Each row of a before or after table is a point. One or more steps were done to the points. Then noise was added and the rows were shuffled. The steps act on how far a point lies along the listed directions, d1 being the first. What was done? A step turns or swaps two directions, mirrors them in a line or flattens them onto one, adds a multiple of one to another, or multiplies one. Angles are multiples of 10 degrees, from the lower direction toward the higher: turns from -170 to 170, lines from 10 to 170 but not 90. Use the fewest steps. Two steps may share a direction if one is a turn and the other turns, adds or multiplies; they go together, in the order done. Otherwise the lowest direction goes first.
In the rows, 128 means zero.

Directions:
(1): [162 110 101]
(2): [106 145  90]
(3): [153 168 132]
Before (10 x 3):
[[147 152 122]
 [ 51 167  94]
 [123 107 145]
 [138 122 106]
 [115 172 131]
 [139 147 149]
 [131 131 123]
 [140 132  71]
 [124 130 190]
 [113 105 126]]
After:
[[182 144 111]
 [122 110 152]
 [107 121 115]
 [114 139 107]
 [150 120 147]
 [133 127 132]
 [127 216 154]
 [132 145 172]
 [ 76 100 152]
 [148 129 115]]
Steps: turn d2 and d3 by 90 degrees

Directions:
(1): [109  89 114 146  95 168 160 150 129]
(2): [116 154 145 145 170 183 114 142 132]
(3): [ 77 138 149 107 122 111 136 141 177]
(4): [ 88  87 146 154 144 112 100 106 105]
(5): [121 152 106 159  87 127  76 139 139]
Before, 12 rows:
[[155 139 126 135 145 147 142 138 111]
 [130 103 134 121 147 189 214 142 119]
 [ 94 101 148 134 140  70 100  93 108]
 [122 131 119 129 113  82 112 114 148]
 [131 144 139 158 130 181 151 143 126]
 [119 105 124 130  87  67 128 109 131]
 [137 122 129  95 182 157 159 160 130]
 [166 139  75 156  92 161 107 125 124]
 [138 107 116 135 114  55 117  90 111]
 [132  98 126 129  69 111 130 156 154]
 [ 87  90 135 124 107 150 160 134 137]
 [137 111 100 139 141 186 173 145 112]]
After, 12 rows:
[[165 149 121 140  90  91 125 115 121]
 [ 90 146 166 141 170 151 121 133 147]
 [146 163 165 126 164 137  89 147 150]
 [ 74  87 158 154 159 146 129 118 108]
 [131 124 118 122  96 108 143 139 137]
 [117 126 143 132 177 150 145 122 136]
 [ 67 118 160 140 166 144 150 129 157]
 [137 160 123  79 140  81 140 104 170]
 [130 157  81 131  86  89 103 132 144]
 [147 110  76 132  88 136 117 166 125]
 [138 163  79 164  49 121  88 140 138]
 [128 154 124 153 126 138  69 117 118]]
Steps: turn d1 and d5 by 130 degrees; turn d2 and d3 by -140 degrees

Directions:
(1): [170 157 111 175 107 133 112 107 171 164 114 139 108 127]
(2): [ 74 182 150 136 113 143 126  89 133 116 130 124 141  89]
Before:
[[ 81 117 144 101 153 132 133 129 106 111 145 117 136 116]
 [ 71 156 148 115 125 140 137 102 125 108 132 127 142  90]
 [126  99 144 100 144 129 132 150  98 113 146 116 137 130]
 [161 120 122 130 133 121 129 145 126 137 119 141 111 144]
 [ 81 154 143 111 130 128 137 108 112 122 138 113 139 113]
 [175 134 103 153 127 124 125 137 154 155 120 136 102 145]
 [125 147 129 136 122 134 131 111 151 124 122 120 130 122]
 [110 119 132 115 138 123 134 132 134 126 126 118 136 128]
 [ 99 139 141 116 129 135 121 122 122 118 124 124 133 119]
 [152 101 133 120 136 144 123 143 109 125 134 128 125 150]
 [167 119 105 140 124 108 126 141 146 138 122 133 117 141]]
After (11 x 14):
[[184  69 120 114 144 135 124 166 105 133 133 131 117 173]
 [ 73 164 152 120 123 142 119 104 125 112 125 123 140 101]
 [202  84  90 135 134  98 127 166 143 146 120 135 108 167]
 [ 36 198 162 118 119 141 135  75 116 112 140 110 150  79]
 [194  87 109 125 141 112 131 168 123 145 117 143 102 168]
 [208 101  90 147 137 114 126 160 151 163 119 138  94 169]
 [108 120 133 115 137 123 134 131 134 125 126 118 136 127]
 [  8 220 174 124 108 158 134  56 132  93 135 122 158  44]
 [105 168 137 140 116 139 130  97 153 119 123 118 135 106]
 [ 61 137 152 103 148 138 132 116 108 107 146 116 141 102]
 [143  81 136  97 149 124 133 163  97 117 145 117 133 142]]
Steps: multiply d2 by 2.5

Directions:
(1): [112 115 130  89 166 161 153 139 112 188 147 124 111 157 170 107 120 151
 126 154 171 125 126 190 105 129 162 145  96 154 136 133]
(2): [123 199 124 136 183  94 144 123 132 159 167  87 135 157 116 150 124 104
 121 105 120 126 118  96  94 137 127 171 129 118  96  90]
Before (8 x 32):
[[135 117 123 132 134 141 146 121 135 125 115 127 126 119 147 121 131 123
  126 143 125 126 133 128 122 123 131 118 118 141 144 126]
 [155  90 119 138 100 142 112 120 127  94 107 164 126 108 113 133 136 144
  134 146 127 134 149 145 148 123 141 107 145 136 138 141]
 [127  80 118 148  58 134 115 127 139  73 104 139 121  91  91 131 124 131
  125 129  95 136 139 118 158 123  90  89 156 114 138 144]
 [128  74 129  99  72 164 119 147 117  97 104 165 127  93 141 125 129 152
  153 143 120 137 151 167 149 101 119  80 132 143 144 173]
 [102 144 122  99 219 140 172 137 122 210 159  96  84 186 156 132 114 134
  122 157 159 112 125 144  91 125 158 186 105 140 103 105]
 [122 166 148 139 146 107 132 130 112 116 149 110 125 143 140 134 129 130
  120 118 125 132 104  97 123 144 145 122 143 114 101 113]
 [137 188 119 111 186 115 146 109 139 188 156 109 124 169 130 138 119 120
  117 112 137 128 124 136  83 143 145 171 111 134 112 103]
 [133 232 120 128 237  93 164 108 134 178 197  48 148 175 117 153 106 103
  105  97  92 119 102  94  68 134 143 201 111 109  80  70]]
After:
[[116 124 153 114 141 137 137 137 102 127 139 131 113 143 165 110 128 154
  123 141 150 132 110 146 128 142 160 110 123 135 119 133]
 [118 115 128  62 212 184 177 130 102 220 167  97 114 178 190  93  99 166
  112 163 164 120 111 227  84 123 188 167  64 162 134 126]
 [108 168 119 111 221 123 167 133 125 201 165  86  88 188 144 144 116 120
  126 146 147 113 130 120  88 126 149 192 116 127  95  91]
 [130 155 123  96 181 137 150 115 133 197 146 124 118 170 154 123 114 136
  118 127 156 130 127 170  86 137 155 164  94 146 125 118]
 [141 152 122 142  85  99 114 131 137  75 121 131 153  93  92 162 130 109
  149  98  76 137 145  80 140 107  85 101 160 112 108 135]
 [129  75 116 145  59 139 117 123 134  76 101 140 120  91  94 131 122 135
  124 130  97 135 139 124 161 119  94  88 155 117 138 147]
 [143 132 121 140 140 127 144 116 138 116 116 119 129 116 133 131 132 113
  127 137 119 126 129 107 120 128 123 118 123 132 138 118]
 [163 125 119 151 107 117 108 117 140  83 116 153 137 109  94 151 138 128
  135 128 112 132 145 111 138 127 128 113 161 125 128 122]]
Steps: swap d1 and d2

Directions:
(1): [118 127 157 124  94 169 143  94  73 125 142 123 137 128 134 108 153 158
 126 137 165 213 175 135 126 105 155 139 103 120 174 128 157  90 102 159
 109  92 124  91 124 146  93 150 103 160 110  75 124 118 104 126 150 147
 112 141  94  92 144  86 122 141 119 103]
(2): [112 129 111 114  96 128 108 100 129 112 106 149 101 168 105 133 146 139
 116 119 104 139 162 135 137  92 148 157 118  98 110 157  86 145 166 132
 101  78 125 134 178 128 111 103 101 118 134 141 146 120 176 187 100 117
 137 122 149 169  80  94  78 124 194  90]
(3): [144 104 145 124 126 107 183 126 101 185 143 129 119 139 101 117 146 145
 108 107 126 134 139  92 102 122 157 151 154 130 114  69 123 128 132 112
 159 133 150 118 102 117 119 108 183 167 147 178 148 168 151 137 128 106
 100 111 110 126  87 134  68 158  65  78]
(4): [104  99 135 106  91  63 150 164 115  89 126 104 124 150  89 157 118 155
  91 169 105 138 116 190  75 146 126 140 148 158 157 128 128 125 155 147
 158 119 113 160 102 129 101 130  97 180 141 124 117 127 194 124 146 111
 160 153 123 100 141 143 151  96 128 141]
(5): [123 115 127 109  74  79 105 143 149 143 135 141 148 132 106 136 128 132
 117  88  87  86 156 128 139 138 173 133 161 140 115 147 171 122 111 112
 144  52 123  96 149 175 127 181 156 118  96  89 142 136 124 101 106 157
 119 117 171 137 109 135 165 177 100 150]
Before, 14 rows:
[[140 125 140 133 166 112 154 152 133 132 145  92 147 126 146 119 117 124
  147 125 136 112  86 112 123 141 104 109 144 144 134 120 131 124 121 115
  151 177 143 157 108 114 139 131 141 111 140 157 127 139 129 110 113 125
  129 128 114 115 150 153 149 105  92 138]
 [153 145 123 151 176 146 118 138 129 139 115 138 119 112 147 132 131  93
  135 135 144 107 121 103 133 131 108 124 140 109 105 108 106 124 115 121
  116 174 138 128 121 102 146 108 132 113 127 158 139 130 107 126 118 129
  136 134 119 142 129 155 133 139 119 145]
 [122 140  99 158 155 148  76 125 172  81 117 125 100 124 169 123 105  98
  157 160 122  96  71 153 155 131  59  83  95 124 124 179 125 142 119 139
   99 172 124 171 147 117 139 124 102  74 135 116 109  85 115 103 124 153
  153 124 141 157 184 131 154  91 195 167]
 [142 145  89 140 153 181 107 109 154 125 103 148  92 164 144 112 140 135
  138 125 133  93 120 114 165 111 109 143 109 105  78 132  54 155 155 123
   89 154 123 132 169  97 138  67 125  88 132 180 132 133 136 171  83  99
  158 100 140 184  76 108  58 103 174  90]
 [108 119  94 120  94  88 107 122 174 135 102 180  76 190  88 141 147 121
  123  98  58  89 153 115 151  82 155 173 126  89 101 157  56 186 206 124
  122  60 139 156 213 129 115  75 124 110 154 184 168 136 219 211  75 109
  168 122 180 225  51 124  65 119 221  71]
 [ 86 129 128 108  98 112 143 111 100 104 108 103  89 169  84 133 147 160
   93 170 125 178 160 153  94  98 124 163 109 129 154 158  80 138 173 153
  109 110 117 169 142 122  81 100  69 169 159 153 129 119 201 188 117  91
  166 135  98 149  90 100  69  87 186  85]
 [138 135 123 130 149 127 126 152 164 107 124 118 143 112 147 115 104  87
  148 142 116 103 106 157 145 157  90 102 133 145 140 160 135 133 106 124
  136 151 104 139 112 139 149 145 127 104 113 108 122 128  92  85 129 136
  128 126 138 122 166 150 182 131 149 181]
 [152 148 130 156 179 162 144 129 112 147 143 138 145  97 161 106 121 117
  143 113 158 122 121 104 125 129 129 109 124 125 113  88 130 126 102 113
  127 183 137 123 108 110 141 122 155 103 133 148 133 139  82 121 133 111
  123 119  89 100 141 136 117 145  97 130]
 [173 120 114 149 200 133 133 129 156 157 134 131 125 102 161 125 113  93
  145 114 152  83  73  85 153 139  81 100 143 135 108 105 106 150 132 107
  162 209 133 155  97  94 173  90 162  94 156 183 121 145  78 103 117 105
  124  93 135 142 137 158 116 152 101 134]
 [118 151  96 143 148 133 112 134 146  71 118 127 108 141 147 146 115 103
  139 165 129 127  85 166 130 107  74 141  95 116 129 169  96 143 142 137
  101 175 113 165 147 117 149  84  85 101 124 134 103 107 167 150 140 115
  149 135 134 154 142 111 139  70 206 141]
 [134 118 128 129 126  49 140 181 153 121 138 103 129 142 103 140 110 122
  101 141 113 106  98 170 104 166 106 130 157 163 138 128 128 137 128 130
  182 125 108 143 103 121 136 135 135 128 143 135 124 127 180 104 131 125
  163 144 152 126 139 172 167 104 116 172]
 [135 140 119 124 168 117 145 159 157 160 129 121 142 111 141 132 108 115
  118 107 126  86 112 129 148 143 106 124 142 129 123 128 127 150 123 115
  149 171 131 130 109 128 147 138 139 119 131 132 125 148 107  99 129 129
  130 112 151 136 125 182 133 142  96 154]
 [126 122 175 126 138 153 171 121  77 128 137 111 132 122 126 118 141 151
  116 155 171 206 138 143  88 123 146 139  97 162 166  90 154  83  97 156
  141 139 111 120  84 124 103 143 116 179 132 104 102 136 117 119 168 136
  102 158  81  84 168 108 135 119  90 124]
 [152 161 122 155 181 154 135 129 149 133 112 115 130  88 160 110  98  84
  158 129 156 121 103 107 152 116  83 107 118 115 113 111 118 159 113 146
   95 189 125 149 124  95 151  92 140  88 132 162 124 131  91 131 136 119
  128 128 102 133 161 148 124  97 137 152]]
After, 14 rows:
[[136 160 126 153 153 182 114 120 108 104 133 137 147 103 166 113 122 120
  149 132 163 151 136 142 138 121 125 103 100 119 139 132 136 114 105 136
   99 157 122 122 134 123 129 135 102  94 121 100 122 111  79 126 135 126
  142 139  93  97 160 111 141 128 148 145]
 [135 149 152 147 143 167 161 111  95 128 126 104 138  97 150 103 117 119
  147 145 181 195 138 126 131 106 106 122 106 120 157  97 143 125 100 179
   94 157 118 124 105 108 111 109 121 138 124 122 117 126  92 126 160 127
  122 143  72  90 173 121 120 102 116 131]
 [110 138 137 117 126 137 143 143 122 126 133 113 147 119 144 128 119 141
  108 131 149 157 147 161 139 127 118 135 117 127 167 153 149 120 114 149
  128 131 116 114 115 147 109 158  92 145 113  74 116 125 104 101 147 149
  135 135 127 109 144 148 151 133 121 151]
 [130 119 146 128 122 172 126  90  87  92 139 114 133 116 163 120 135 142
  131 166 188 214 138 154 141 116 106 113  95 131 198 152 146  94 112 177
  124 136 101 127 109 125 107 133  67 141 122  69 101 102  73 105 155 138
  135 136  99  87 183  90 153 134 144 127]
 [138 118 137 145 138 117 199 133  82 140 153 112 113 140 118 125 137 136
  112 154 150 174 100 134  85 105 113 163 125 134 145  82 121 120 122 132
  148 184 135 139  87 111 126  83 145 179 135 163 116 154 175 134 164  97
  109 125  85 113 123 113  85 109  94  87]
 [130 127 135 128 107 190 156  87  75 132 125 132 103 170 128  95 171 182
  114 141 165 191 167 134 131  97 146 167 102 113 139 105  92 105 132 155
   95 120 122  96 137 113  85  90 115 162 124 138 131 139 139 161 119 105
  141 116  89 123  89  74  45 121 126  54]
 [137 138 140 142 144 162 124 121  91 117 122 128 126 116 145 128 143 121
  127 156 162 171 152 130 122 119 126 134 123 113 147 118 123  95 105 150
  103 145 129 111 117 117 117 125  97 139 113 114 131 118 109 126 135 144
  136 153 101 113 147 125 140 134 124 137]
 [123 133 144 127 137 130 137 138 117  93 142  85 150 133 152 119 123 139
  144 145 146 155 108 141 125 128 108 111 125 138 161 155 137 107 120 140
  128 146 127 149 120 129 116 144  93 114 129 112 117 116 124 114 126 140
  141 148 108 100 169 127 167  94 125 143]
 [ 97  89 143 108  45  93 166 108  97 155 133 159  85 198  67 122 179 174
   96 114  96 186 198 124 112  69 196 197 122  97 161 114  94 135 182 157
  139  33 144 123 173 142  65  92 121 192 149 153 166 149 222 201 113 110
  145 137 127 168  62  95  44 139 158  28]
 [109 126 114 117 139  91 148 130 137 143 106 112  85 162  86 136 132 132
  100 147 109 113 125 117  96 113 112 155 136 132 110 133  60 164 179 116
  132 149 135 184 133 105 108  76 123 148 176 210 142 144 201 189  96  74
  158 111 115 176  68 134  54  99 157  84]
 [139  96 158 150 130 128 187 119  81 162 165 102 108 123 136  95 140 151
  122 149 159 167 103 118  95 128 111 114 126 148 155  77 163 103  91 144
  155 174 156 133  68 115 100 128 173 183 150 140 123 142 123  78 162 132
  101 119  69  96 163 132  90 144  54  96]
 [143 115 152 122 134 121 174 149 122 139 145 104 146 111 134 102 119 111
  129 143 135 147 127 148 119 154 117 117 139 153 163 117 155 110  92 133
  160 148 114 123  80 139 126 150 151 152 117 111 129 147  95  74 150 128
  106 126 106  92 161 143 156 152  91 151]
 [140 157 112 146 205 141  99 146 181 119  99 138 119 111 151 139 100  86
  149 131 125  71  75 124 141 141  93 111 106 150  90 134 102 148 126 111
  126 186 110 166 132 102 173 118 131  78 145 160 105 126 117 133 121 130
  125 134 152 162 148 150 158  98 153 175]
 [125 114 134 125 109  56 145 173 137 110 139 100 133 142 100 139 119 136
   98 152 125 138 116 182 103 159 111 132 147 159 160 135 136 123 123 148
  174 109  99 139 104 131 120 141 116 139 136 108 121 118 179 102 142 130
  165 153 140 113 147 160 172 103 121 167]]
Steps: mirror d1 and d4 in the line at 110 degrees; mirror d2 and d3 in the line at 20 degrees
